Each row is a point. To make a cloud, some directions were put in groups of two or more. Within a group, all points are equally far from the middle, so they leave a hole (a ring in 2 directions, a hollow ball in 3). The other directions are filled evenly. Then the cloud was stretched, turned, moved and blurred a little. Count the holes, and give their numbers of directions, smallest first.
(in the rows, 128 means zero)

Cloud, 13 rows:
[[ 59 127]
 [ 58 137]
 [124 190]
 [119 192]
 [140 182]
 [ 58 146]
 [103  90]
 [ 92 189]
 [ 77  99]
 [147 177]
 [118 191]
 [ 81  97]
 [161 141]]
Holes: 1 (2)

Cloud, 28 rows:
[[106 107 135 169]
 [ 64 140  90 167]
 [132 183  53 105]
 [ 44 146 152  85]
 [ 50 173 171 144]
 [ 61 109 152 165]
 [175 120 157 197]
 [ 17  64 142 126]
 [ 81 101 152 167]
 [101  54 124 120]
 [153  90 134  82]
 [ 70  51 137 127]
 [103 153 107  67]
 [125 114 112 108]
 [ 11 139 135 105]
 [165 111 182 106]
 [146 147 206 107]
 [ 77 151 102  53]
 [ 90  56  78 158]
 [115  89 113 153]
 [ 88 163 112 120]
 [125 138  57 113]
 [107 100 170 129]
 [ 11 149 148 132]
 [ 91 104 226 113]
 [ 57 166 155  94]
 [125 189 139  81]
 [102 165 169 102]]
Holes: 0

Cloud, 48 rows:
[[148 202 169 134  48 115]
 [141  84 106  81 183 149]
 [ 63 107  95  88 105 202]
 [148  67  86  91 110 130]
 [138 111  87  94 227 183]
 [ 31 178  91 142 147 151]
 [181 219  96 145  90 107]
 [138 221 127  88  78 145]
 [184 127  48  92 102 136]
 [ 89 114 178 150 127 116]
 [237 164 137 150  82 149]
 [166 194 133 101 210 182]
 [142 220 114 120  74  75]
 [164 193 154 130 197 188]
 [123  70 113 124 184 124]
 [150 203 130  75 106  72]
 [191 147 170 102 139 222]
 [168 188 138 155  58 193]
 [166  99  61  95 134 133]
 [ 92  84 110  96 108 136]
 [103 191  97 110  97  75]
 [152 164  73 144 212 182]
 [131 139  48 124  70 154]
 [123 222 170 118 123 124]
 [126 181 204 127 153 130]
 [191  88  87  98 139 137]
 [104 165  98  57 164 123]
 [110 135 160 187 112 134]
 [157 129 149 167 182 170]
 [ 69 130 119 120  83 192]
 [128 200  73 109  96 104]
 [ 89 180  90 145  83 136]
 [137 199  88  92 182  86]
 [144 230  85 122 166 182]
 [204 144  87  64 103  76]
 [148  57 130 111 106  97]
 [121  91  78 139 181  84]
 [110 189  82  76 109 130]
 [147 101 193 110  83 147]
 [ 89 149  80  72 227 136]
 [194  82 109  96 139 223]
 [199 123 121 170 148 114]
 [175 158  78 140 171 196]
 [160 128 129 172 186 162]
 [105 169  60 139 114  85]
 [ 68 146  55 141 162 102]
 [ 84 102 161  95 173 124]
 [152 129 198 122  83 166]]
Holes: 1 (4)

Cloud, 84 rows:
[[ 76 102  84 129 194  90 137 134]
 [142 159 119  71 166  83  99 181]
 [ 83 193 152  78 113  66  76 135]
 [117 143  68  92 197 126  58 111]
 [129 155  48 135 155 109  40 161]
 [ 89 185 135 197 185 111  74 128]
 [131 186 144 131  54 144 189 176]
 [ 59  89 104 136 126  68 154 118]
 [132 189  77  92 178 128  76 131]
 [ 61 153  73 148 133  95  57  62]
 [151 209 144 135 155 138  55 137]
 [129 122 146  84 152  77  63  56]
 [159 198 108 161  99 181 107 160]
 [ 53 133  77 152 205 108 112 135]
 [123 159 109 138  26  86 212 120]
 [150 140  68 104  81  95 164 100]
 [143 144 135 104  61  58  92 124]
 [165 148 190 167 111  56 125 134]
 [ 78 165 172  73  80 109 175 126]
 [146 169 162  88 119 193 115 131]
 [115 124  44 130 110 174 151 128]
 [171 214 128 147 131 179 145 104]
 [182 142 115 142 155  80 137  99]
 [119  93  79 119 167 133  76  96]
 [ 74 118 141 134 138 179 137  43]
 [129 128  70 145  52 107 181  88]
 [124 220  67 122 120 143 117 119]
 [ 53 120 123 104 107 140 137 164]
 [ 95 105  75  73 141 109  44 153]
 [ 24 176 121 132 135 163 151 105]
 [155 179  79 130 139 173  69 130]
 [ 54  86 106 125  87 165 115 115]
 [129 163 133 108 150 181  96  59]
 [186 122 166  95 129  84 108 136]
 [104 135 159  82 137 126 108 186]
 [ 56 127 167 153 123  71  57  51]
 [ 43 161 165 125 158 114 168  31]
 [118 137 175  82 134 124 151  51]
 [ 59  98 142 159 105 152 136 152]
 [161 135 120 163  75  75 147  77]
 [ 55 154  84 131  87 137 102  62]
 [ 97 136 158 108  70 120 229   8]
 [ 37 111  86  67 139  62 179  85]
 [152 218 148 154 137 173 132 111]
 [108 148 165 129  43  81 179  41]
 [128 151  95  97  85 128 104  52]
 [ 88 145 127 140 192 144 113  50]
 [123 180 193 168 142  48 144 112]
 [ 78 161 119  39 171  87 112 135]
 [141  70 147 113  69  94 163 125]
 [124 115 113  76  91 151 198  47]
 [105 127 219 151 115 142 132  59]
 [155 162  87 189  97 113 127  78]
 [138 117 121 213  93 151 118 172]
 [ 46 111 108 174 171 108  66 110]
 [ 85 176 164 157 156 179 148  58]
 [ 77 227 124 165 174  81 138  18]
 [101 152  29  91 151  84 102 119]
 [109 228 124 148 121 133  82  85]
 [ 40 168  91 108 184 146 165 133]
 [ 86 179 167 170 189  95 148  60]
 [131 192  61 163 128 129  94  89]
 [143 181  85 197  57 139 190  81]
 [154 200 150 143  82  66 120  96]
 [ 71 179 173  66 133  86  98 108]
 [105 140 128 166 141 146 157  23]
 [ 94 122 104 100 126  97  88 208]
 [ 58 194 170 163 178  87  56  75]
 [ 27 206  73 142 140 122 142  25]
 [ 27 185  90  94 194 126  84  87]
 [ 97 156  93 173 104  32 125  88]
 [176 123 132  99  93 119 185 159]
 [ 53 120 129 122  36 107 184  83]
 [129 168 141  98 163 163  71  78]
 [182 160 110 170 168  74 102 139]
 [149 194 144 121 123  28 157  70]
 [102 214  50 174 117 152 162  75]
 [197 158 176 171  94 125 154  75]
 [164 184 127 140 131  72 198 144]
 [156 210 148 163  97 128 140 156]
 [ 78 107 107 183 146  91  77  74]
 [127 118 165 187 158 134 137  83]
 [ 27 123 125 165 171  91  84 110]
 [106 216 163 179 155  92 151  54]]
Holes: 1 (6)

Cloud, 107 rows:
[[113  60 123 170 160 128 107  95 138]
 [108  67 112 140  99  99 193 125  88]
 [119  81 142  55 146 195 112 138 172]
 [119  72 128 150  93  70  92 135 108]
 [100 101 119 112  58 215  59 170 107]
 [113 164  74 107 161 211 147 112 130]
 [186 108  84  88 134 106 133 163 168]
 [101 146 104  68  80 133  72 205  98]
 [158 170 102 169  48 159 162 126 189]
 [ 88  72 126 150  90 214  83 153 148]
 [108 112 134  70  48  82 128 189 195]
 [140  97 156 133  96 209 160 186  62]
 [164 164 100 165  66 146 128 210 158]
 [149  80 198 115  66 150 116 173  73]
 [156 132 171 156 160  85 176 122 135]
 [150 164  60 159  68 118 158 113 158]
 [ 70  79 126  78 154 143  86 205 112]
 [122 173 120  66 118 148 186 185 141]
 [179 166  92 154  22 143 142 151 114]
 [103 143 152 115   7 110 123 200 101]
 [106 117 101 125  69 157 105 107 228]
 [137 135  67 126 172 120 185  84 202]
 [165  95  55 111 140 115 127 163 115]
 [102  75  87 165 137  80  76 154 160]
 [161 195 147  97  98 218 148 132 161]
 [127 205 103 105 129 189 124  80 159]
 [ 68 129 146  66  98  57 140 125 161]
 [162  52  89 136  52 104 115 174  88]
 [ 53 141 155 116 104  91 132 204  70]
 [127  60  86 184 123 115 168 148  98]
 [158 149  47 148 106  86 172 164 197]
 [152 206 108  97  63  83 116 150 122]
 [134 162 139 175 124 152 144 227 148]
 [117 168  87 148 133  48 187 143 156]
 [194 139 162  96 128 145 131  98 169]
 [ 98 148  62 120 170 112 191 117 144]
 [115  65 122 139 174  46 138 132 153]
 [ 70  62 140 114 145 149 161  81  90]
 [ 98 103 150  61 168 155 169  95 103]
 [ 66 142 167 110  70 217 120 172 106]
 [118 191 124  80 152 117 199  86 173]
 [118  99 119 106 129 214 152  49 114]
 [108 157 109 116  20 187 191 149 109]
 [ 78  90  90  85  24 144 122 175 146]
 [134 114 151 114  59 110  56 181  97]
 [194 115 101 117 119 164 106 176 106]
 [102 159 180  74  79  72 124 128 176]
 [ 71 195 170 105  98 141 174 106 112]
 [ 80 126  95  99 113  78 101 225 119]
 [ 93 143 174 107 124 101  68 143  80]
 [128  58  97 132 128  81 135 190  49]
 [139 162  43 131 141 100 164 114 182]
 [ 74 143 108 181  94 153 113 110 115]
 [124  95 136 114 103  62  69 178 101]
 [ 58 133 156 126  40 138 155 174 102]
 [206 149 121 119  47 137 150 180 133]
 [ 95 196  94  68 101  78 169 121  99]
 [ 40 105 119  66 172 138 120 160 170]
 [106 176 108 121 135 240 130 127 120]
 [113 108 150  70  44  65 106 166 117]
 [ 56  81 187 124 137 109 143 141 132]
 [ 43  69 109 126 160 135  93 192  91]
 [ 51 107 133 150 213 111 108 140 186]
 [110 164 107  95 105  95 219 118 145]
 [101 190 110 140 179  80 151 119 113]
 [ 70 150 173 108 199  85 104 180 153]
 [145  97 183  91 149 207 111 119 151]
 [128 180 107 168 180  68 160 120 142]
 [129 127 107 111 171 218 140 156  88]
 [116 178 159  85 118 162  69 120 163]
 [ 67  67 126 141 167 196  82 150 139]
 [189 107 122 141  90  75 160 210 124]
 [167  90 139 141 114 164  84 113  76]
 [114 187 100  89 165 174 128 168 194]
 [170  81  75 167  95 180 162 135 187]
 [116  93 207  86  56 149 105 179  92]
 [150 108 165  78 136 145 117  80 203]
 [ 63  52 102  74 103 143 150 151 186]
 [ 86 121 140  92 118  49 108 117 142]
 [143 188 137 136 206 124 138 118 119]
 [ 82  79 160 143 188 100  88 161 108]
 [ 61 180 160  83 128 137 180 139 194]
 [163 122 177 160 118 190 163 176 113]
 [130 185 141 149 137  70 112 220 110]
 [ 92 116  88 156 185 100  69 179 178]
 [158 163 138 125  92 132 134 211  26]
 [130 140  62 114 118 103 177  84 110]
 [ 84  69 118 110 138  52 107 150  89]
 [148 172  90 106  99 212 162 112 190]
 [146  62 134 131  58 125  70 190  60]
 [148 180 179 108 116 107 177 170  87]
 [184 110 118  61  72 157 135 138 140]
 [138  85 125 116 163 133  81 118  77]
 [178  66 109 108  82  83 134 197 176]
 [ 33 122 103  89  94 116 158 178 129]
 [ 99  43 115 156 153 165  75 171  71]
 [148  83 122 153 208 142  99 134 126]
 [188  89 110 174  88 111 117 158  86]
 [131  74 101 179 174  77 174 136 149]
 [147 108 152 107 114 150 160 212  61]
 [ 75 153 172 104  41 136 162 172 140]
 [192  85 124 156  64 173 105 154  85]
 [ 75 108 191 138  83 116 112 194  88]
 [ 82 153  93 134 169 204 167 116 102]
 [168 126  88 137  81  89 140 121  53]
 [134  62  98  78 148 128 108 192 128]
 [107  98 162  78 164 120 143  73 162]]
Holes: 2 (2, 6)

Cloud (88 x 9):
[[130 207 161 110  57 155 150 101 166]
 [144 140 102  80  96  90 140 176 119]
 [111 173 136 130  95 131 184 150 204]
 [133 142 123 121 221 112 146 123 125]
 [109 155 109 151 121 140 159   7  77]
 [ 95 168 123 117 153  75  41  91 172]
 [115 178 176  85 152 178 169 120  83]
 [149 111 149 105 122 121 169  66 132]
 [142 123 142 127 138 142  84 194 188]
 [114 152 132 132 126 119 108 177 166]
 [ 98 146  92 123 189 101  59 146 206]
 [ 82 188  81 134 119 190 109 103 108]
 [ 91 128  99 151  91  92 127  53 155]
 [167 177 128 160 138 166  82 132 142]
 [180 135 115  85 125 135 161  49 201]
 [142 137  65  91 138  51  92  22 105]
 [182 112 162 103 144 151 155  36  69]
 [134 131 125 107  93  90 190 191 179]
 [105  85 107  96 178  77 152 160 164]
 [ 91 119 107 123 106 215 126  84 163]
 [183 186 123 164 113 109 143  51 103]
 [123 177 178  79 146 199 174 100  82]
 [152 128 142  68  62 127 159 103 141]
 [149 107  90  82 167 107 102 102 134]
 [112 111 164  79 166  78 124 125 186]
 [104  97  99 100 155 102 112  33 168]
 [152 195 128  63 160  99 117  68 134]
 [134  93 136 142 181 147 122 135 221]
 [152 133  78 136 150  72 113  32  73]
 [122 120 139 122 152  86 110 130 123]
 [119 148 143 176 130 144 106  29 117]
 [102  88 109  84 128 107  87  63 140]
 [160 127 168 118 144 176 193  71 127]
 [ 92 183  75 140  78 109 129 100 154]
 [ 90 131 102  80 132 114  46  83 166]
 [154 139 169 132 174  97 143  53 137]
 [178 119 146 101 179 178 115 179 189]
 [ 91  53 108 107 141 105  97 132 101]
 [ 85 104  78 123 128 104  71 136 192]
 [156 212 162 108 158 104  84  40 185]
 [ 91 190 128 138 145 177 175 123 137]
 [ 85 122 115  83 208 149 102  22 133]
 [115 136 183 148 146  82  94  68 120]
 [ 97 172 139 150 115 138 177 114 153]
 [101 140 135 131 133 143 198 172  96]
 [154 104 119  88  99 130 128  73  79]
 [119 142  93 137  78 109 155  57  94]
 [161 101  81  77 148  42 132  71 123]
 [ 97 111  85 102 210  99 118  73 185]
 [144  92  68  67 207  98 119  53 135]
 [103  85  84  99 132  59 131  66 157]
 [122 142  67  92 173 176 189  55 107]
 [116 208 145 120  98 116 163  75 110]
 [129 182 122 130 142  72 214  78 133]
 [168 165 108  89 167 102  66  92 175]
 [102 134 100 107 138 162 125  60 116]
 [114 166 143 105 103 195 151  63 149]
 [107 154  93 135 178 115 144  98 181]
 [133 106  97  68 125 155 165 100 137]
 [ 96 151 115 133 105 115 110 106 159]
 [119 138 102  15 172  89 107  94 153]
 [113  90 192 104 161 162 167 166 133]
 [126 120 167 101 128 192  89 100 114]
 [106 183 197 122 126 190 168 111  89]
 [149 104  78  86 152 147  70  88 185]
 [127 172 132 143 117  81 124 146 199]
 [ 91 167 154  88 101 173 164 138 114]
 [ 99 108  83 144 132  78 105  49 168]
 [114  96 130  67 165 134 133 110 168]
 [125 148  59 138 112 148 105  85 131]
 [116 127 106  97 198 171  93 134 159]
 [126 108  94  59 120 145 189  89 157]
 [ 91 154  90 100 190 141 186 120 110]
 [151 109 145 133 145 167  76 142 191]
 [134 122  54 117  95 138 109  52 120]
 [128 133  94  65 126 140 207 172 161]
 [179 184 135 151  85 136 194  47  52]
 [155 111 112  81 150  69 104 128 138]
 [128 160  94 141 132  47  66  34 156]
 [136 146  66  66 142 116 111  67  71]
 [164 184 142 107 188 119  92  63 118]
 [163 176  63  93 183  69  68  98 140]
 [116  76  52 143 144 149 112 171 181]
 [141  99 134 105 145 169 217 182 132]
 [ 76 147 112 154 131  93 151 121  90]
 [ 88 123 126 167 133 103 151  80 123]
 [145 199 159 121 132 180 135  17 126]
 [169 148  82 157 150 121 135 114 120]]
Holes: 0

Cloud:
[[164  90  97  19 189 195 117 112 124]
 [147  98 152  29 185 169 130  87 152]
 [157  57 105 104 109  89  81 107 168]
 [159 171 203  93 169 171 138 118 102]
 [ 96  60 152  94  80 100 106  83 193]
 [129 108 117  81 229 149 134 133  79]
 [ 93 107 154  76 153 166  68  39 142]
 [157 157 110  11 147 206 148 127 111]
 [165 136 141 115 135 132 144  92 174]
 [165 136 122 112  55 129 130 119  87]
 [162 163 174 124 174 202 159 128 113]
 [123 120 168 124 154 114 121  89 164]
 [173  55 107  59 170 129 202 153  63]
 [ 92 167 145 144 181 142 197 152 136]
 [ 89 155 172 141 175 195 121 137 102]
 [116 128 140 111 146 147 173 135 196]
 [184 118 100 120  93  95 144  81 103]
 [124 114 161 150 172 138  75  95 175]
 [112  92 147 109 196 137 144 174 173]
 [150  78 125  81 248 136 138 106 182]
 [189 109  99 103 151 133 162 175 205]
 [201 104  95 111 179 137 128  92 161]
 [156  84  89  43 169 135 131 207 148]
 [135  72 152  52 190 180 159  66 131]
 [133 157  97  77  86  86 181 139  93]
 [178 143 168 117 107 129 190 126 219]
 [144 104 103  91  84 145  63 108 152]
 [183 127  99  79  50  43  98 115 135]
 [160 168 146 152  80  88  89 110 163]
 [138  72 137  42 105 123 159  96 182]
 [157 158 208  70 151 152 155 161 124]
 [112  85 105  92 103 112  41 145 100]
 [171  79 162 191 126  96 184 104 157]
 [134 106  77 147 158  78 174 166 142]
 [152  93  85 122 153  70 135 202 117]
 [177 145 138 118 179 112 126 134 157]
 [ 65 107  84  47 181 145 114 151 152]
 [ 96 126 179 167  92  17  93 132 163]
 [ 83  77  60  73 125  89  57 128 159]
 [174 138 155  94 130  85 199 185 186]
 [ 98 146 101  78  80  85 186  99 132]
 [152  90 130  24 115 129 191 184 133]
 [164 120  86  12 171  97 129 163 134]
 [111 150  94 131 178 141 139 206 110]
 [110  88  41  23 123 119 139 156 175]
 [144 151 196 113 102 107 150 165 138]
 [ 90  57 103  78 106 127 113 106 127]
 [172 183 109  85 166  85 158 168  81]
 [ 98 131 136  83  65  70  79 115 159]
 [173 114 154 145 114  97 176 126 182]
 [134  25  68  69 136 104 110 126 155]
 [150 149 123 141 195 119 114  97 138]
 [185 119  82  35 185 167 174  74 148]
 [154  39 130 113 154 114 135 125 177]
 [151  96 125  73 148  31 186 121 138]
 [199 129 164 163 180 142 139 106 159]
 [139  34 135  73 127 137 126  97 107]
 [146 137 115 147  89 153 148 159 115]
 [121 113 203 150 127 194 120 110 185]
 [183 104  37  82 151 120 148 173 118]
 [136 144 100  76 197 165 136 179 109]
 [127  93 150 105  92 164 112  41 131]
 [182  52  75  94 150 149 116  66 172]
 [157 105 110 109 193 136 159 194 121]
 [122  91  53  81 136 131  87 110 166]
 [209 134 187 102 208 160 145 127  86]
 [ 79 117 141  88 152  78  77  74 134]
 [132 103 107  85 198  67 160  96 125]
 [121  62 124  10 157 176 168 158 119]
 [154  69 127 107 170 157 121 109 127]
 [168  84  86   7  92 148 140 131 161]
 [159 163 138  84  64  74 115 154 151]
 [164  60  89 107 130 166 167 101 128]
 [180  53  70  66 138  72 197 122 103]
 [130 189 158 110  71  69 136 190 107]
 [202 148 206 151 100 123 175  49 166]
 [100 154 168 118  85 149 100  46  93]
 [106 142 104  33 157 167 117 147  87]
 [142  86 170 120 112 139 160  90  77]
 [164  45  94  96  89 113  94  78 150]
 [211  87  83  54 153 163 158  80  81]
 [147 201 156  79 126 169 143  73 126]
 [ 93  76 177  71 130 189  94  34 139]
 [154 139 175 115 108 105  82  60 151]
 [ 97 147 158  92 197 200 146 136  93]
 [139  72  31  80  84  88 110 145 103]
 [119 168 148  38 112 169 143  88 104]
 [158  67  71  72 171  71 171 124 183]]
Holes: 0

Cloud, 90 rows:
[[ 83 105  80 172 127  64 142 191 112]
 [ 90 127 108 168 175  62 144 161  95]
 [ 81 101 134 124 143 115 100 119  97]
 [181  50 144 154 102 163 145 131 154]
 [148  79 138  77 196  94  74  85 110]
 [ 91 109 164 102 172 114 115 203 119]
 [175 176 140 224 143 129 102  81  73]
 [ 97  76 210 170  95  33 106 100 108]
 [ 93 128  97 131  35 130 154 186 100]
 [ 60 112 157 105  73 132  85  39 131]
 [155 187 135 116  99 186  83  81 135]
 [204 111 163 112 150 171 177 123 162]
 [133 144 111 115 124  95 196 182  86]
 [116 142 103 124 140 142 124  87 127]
 [ 57  86 184  97 129  74 153 172  92]
 [102 128 160 108 154 131 154 222  82]
 [114 144 135 158 200 113  59 152 158]
 [ 92 107  96 122 116 111 117 109 115]
 [ 80 101  89  96 135 111  93 159 103]
 [183 119 201  55 140 157 128 101 135]
 [133 119 178 106 179 109  60  68 160]
 [ 91 122 199 163 159  22 115 115 129]
 [222 128 153 210 176  67 144 103 139]
 [105 137 119 165  34 127 161 139 123]
 [ 30 115 111  77  83 176 123 186  96]
 [ 48  79 160 118  81 117 174 126  77]
 [114 157 130  79 194 103 213 192 133]
 [ 93  86  77 111 131 102  89 158 157]
 [112  50 118 120 147  37  94 116  88]
 [148 103 106 112 120  74 124 173 124]
 [114 118 103 192 128 142 129 142  81]
 [ 49 159 169 103 170  52 115 151  95]
 [ 58 133 103 135 153 112  75 187  73]
 [100 188 104 125  55 171 116 123 149]
 [192 130 136 189 116 134  90  85 147]
 [112 178 160 118 125  93 124 110 141]
 [ 49 129  98 192 113 125 160 181 111]
 [154 104 170  92  60 148 114  85 135]
 [ 59  91 172  17 122  85 111 185 132]
 [155 120 159 174  70 133 132 108 144]
 [128  83 171  81  96 158 171 120 129]
 [ 85  85 159  57 170  81  72 107 131]
 [109  75 106 127 137 115 100 144 114]
 [ 89 124 146 147 115 108  80  55  76]
 [106 123  74 140 141 130 116 193 105]
 [ 68 104 184  73 140  85 108 136 138]
 [ 72  43 184 160 155  17  89  94  72]
 [ 38 140 101 113 139 103 129 170 108]
 [ 75 123  83  51  77 210 134 189  96]
 [141 157 112 107 129 119  69 147 177]
 [ 65 102 172  62 113 140  88 118 103]
 [117 168  96 186 109 170 102  91 118]
 [129 135 104 186 161  90 162 127 115]
 [  7 130 142 128 143  46 147 172  65]
 [ 56 136 150 169 169  74 141 156  78]
 [131 167 132 143 129  64 159 179  80]
 [131  91 115 174 184  36 138 145 108]
 [139  99 109 101 134  32 122 145 134]
 [151 104 197  77 138  57 101  82 151]
 [156  81 124 115 174 153 104 136 165]
 [146  97 192 182  60 147 100  88 125]
 [135 117 178 199  87 167  54  62 136]
 [150 135 208 128 172  74 164 130 172]
 [154 142 167 114 136  65 120 111 110]
 [ 92 181  71 115 134 214 119 165 138]
 [100 115 147  65  97  70 171 198 105]
 [112 131 200 104 191  66 185 160 146]
 [130 117 113 183 176  63 100 140  59]
 [146 148  84  93 114 188 170 189 146]
 [166  94 114 150 109 108  49 142 105]
 [107 115  95 160  97 176 164 146 142]
 [163 135 146  82 147 173 164 185 129]
 [ 84  83 109 180 113  73  76 121  98]
 [152 123 146 127  86 122 113 123 155]
 [103 147 151  84 189 141 128 165 114]
 [179 127 152 193  51 204  84  75 136]
 [138  85 211 157 105  87 204 116  93]
 [156 147 117 214 171  46 113 172 113]
 [166  49 100 140 131 113  78 132 130]
 [100 139 130 138 125 134  43 113 143]
 [ 88  93 193 114 137  88 152 174  97]
 [ 96 196  96 169 111 172  87 117 118]
 [198  85 185  83 183  84 170 139 158]
 [114  40 132 143 124 117 101 133  99]
 [109 118 183 106 129 145 190  98 140]
 [141 114 183 178  61 137 110 103  81]
 [ 77 154 153 166 177  98 146 132 131]
 [ 69 116 116 173 129  61 109 114  99]
 [177 172 124 112  92 207 159 152 176]
 [116 114 179 130 141 109 204 159 100]]
Holes: 1 (3)

Cloud:
[[ 81  98 122 135 100 121 120 153 105]
 [130 114 124 165 211 147 122  99 122]
 [127  99 169 163 171 167 152 122 168]
 [117 147 134  99 133 175 114  80 122]
 [161 104 142 110 182 118 148  61 159]
 [105 131 148 100 121 155  95 163 135]
 [ 90 129 161 103 157 186 114 129 153]
 [145 139 120  91  63 169 100 143 132]
 [160  90 181 110 193 159  91 127 108]
 [ 92 115  91 128 118 110 131  93 137]
 [136 120  61 115 129  93 127 163 126]
 [128 120 131  81 123  94 114 113 141]
 [ 97  92 202 106 191 138 128  58 143]
 [109 169 142 127 169 128  77 127 137]
 [122  76  80 130 187 113 101 119 149]
 [132 139 126 100 177  97 112 115 213]
 [127 123  73 116 138 157  99  92 125]
 [163 133 177 144 135 164 128  47 151]
 [106  77 145 118 201 139 123 131 156]
 [210 136 163 102 141 172 108  92 101]
 [ 98  87 134 123 170 132 150 155 155]
 [149 163 121 121 161 152 140  29 137]
 [ 58 138 120 162 178 144 143  53 119]
 [114 123 155  91 100 105 113 149 141]
 [120  98 167  93  67 180 136 129 134]
 [106  75 139 152 142 176 129 112  90]
 [133 130 167 107 110 116 142 109 176]
 [145 139 109 113 144 173  72 128 173]
 [150 118  67 104 116 159  96 161 178]
 [110 130 127 153 139 138 158  76  93]
 [101 173 186 116 114 162 139  66 180]
 [109 221 140 109 111 144 104 105 158]
 [ 69 150  84 114 109 115 148 114 181]
 [160 134 138 117 203 152  87  83 143]
 [ 91 157 140 143 111 161 113  92 158]
 [146 150 119 136 193 193  97  37 148]
 [120 160 162 112 101 145 106 168 133]
 [103  98 112 152 185 130 142  86 121]
 [156 173  87 111 191 172  94  94 145]
 [128 159  92  71 177 121  92 105 205]
 [129  61 154 134 139 161 112 171 145]
 [130 104 155 135 109 135 137 111 105]
 [122 154 161 118 115 120 147 114 115]
 [111 115 122 103 188 117  95  75 123]
 [121  82 172 160 148 113 144 113 184]
 [111  94 111 150 133 162 103 164 108]
 [142 129  95 104 130 162  83 165 130]
 [137 147  68 125 166 188  95 133  86]
 [152 164 139  79 152 137 159  84 156]
 [148 149 131  71  94 186  96 103 124]
 [118  92  56  82 117 121 145 146 130]
 [122 104 190 135 103 152 101 116 108]
 [137 150 132 110 200 119 118   7 184]
 [112 137 108 119 229 135  74 144 100]
 [175 149 121  97 195 169  99 114 154]
 [141  88 136 154 184 162  80 125 101]
 [125 135 160  82  70 131 138 135 129]
 [173  72 130 123 169 101  98 124 142]
 [ 98 173 106 118 134 140 114 126 113]
 [117 135 165 112 188 138 113 104 173]
 [113 126 140 150 110 139 175  79 130]
 [108 107 134 130 116 109 125 128 132]
 [ 97  81 123 148 220 124 135  75 170]
 [154 168 118 109 152 134  86 120 178]
 [ 97 193 109 128 106 112 124 120 145]
 [154  65 183 152 150 157  99 115 169]
 [148 101 103 126 175 115 119  78 117]
 [162  66  83 124 120  97 112 172  94]
 [ 76 117 101 140 189 141 125  66 142]
 [143 124 109 148 144 137 156 101 115]
 [144 163  81 134 131 173 120 157  96]
 [105 172 139 116 102 163 156 115 114]
 [124  81 130 125  95 136 138 166 103]
 [107 152 168 118 208 141 108  21 144]
 [153 159  89 164 120 181  83  69 122]
 [143 106 120 120 178 122 120  88 179]
 [141 149 171  97 117 167 132  87 108]
 [159  86 164 132 192 116 149 109 153]
 [128 149 162 129 157 145  57  82 159]
 [ 81 178 131 114 168 176 145  49 162]
 [175 136 134 137  86 151 131  83  94]
 [148 112 105 124 201 151  41 108 157]
 [130 114  95 132 113 164 121 136  60]
 [139 186  50  86 101 118 138 108 116]
 [166 129  82  99 157 128 140 106  82]
 [ 89 152 160 130 106 174 123 114  73]]
Holes: 0
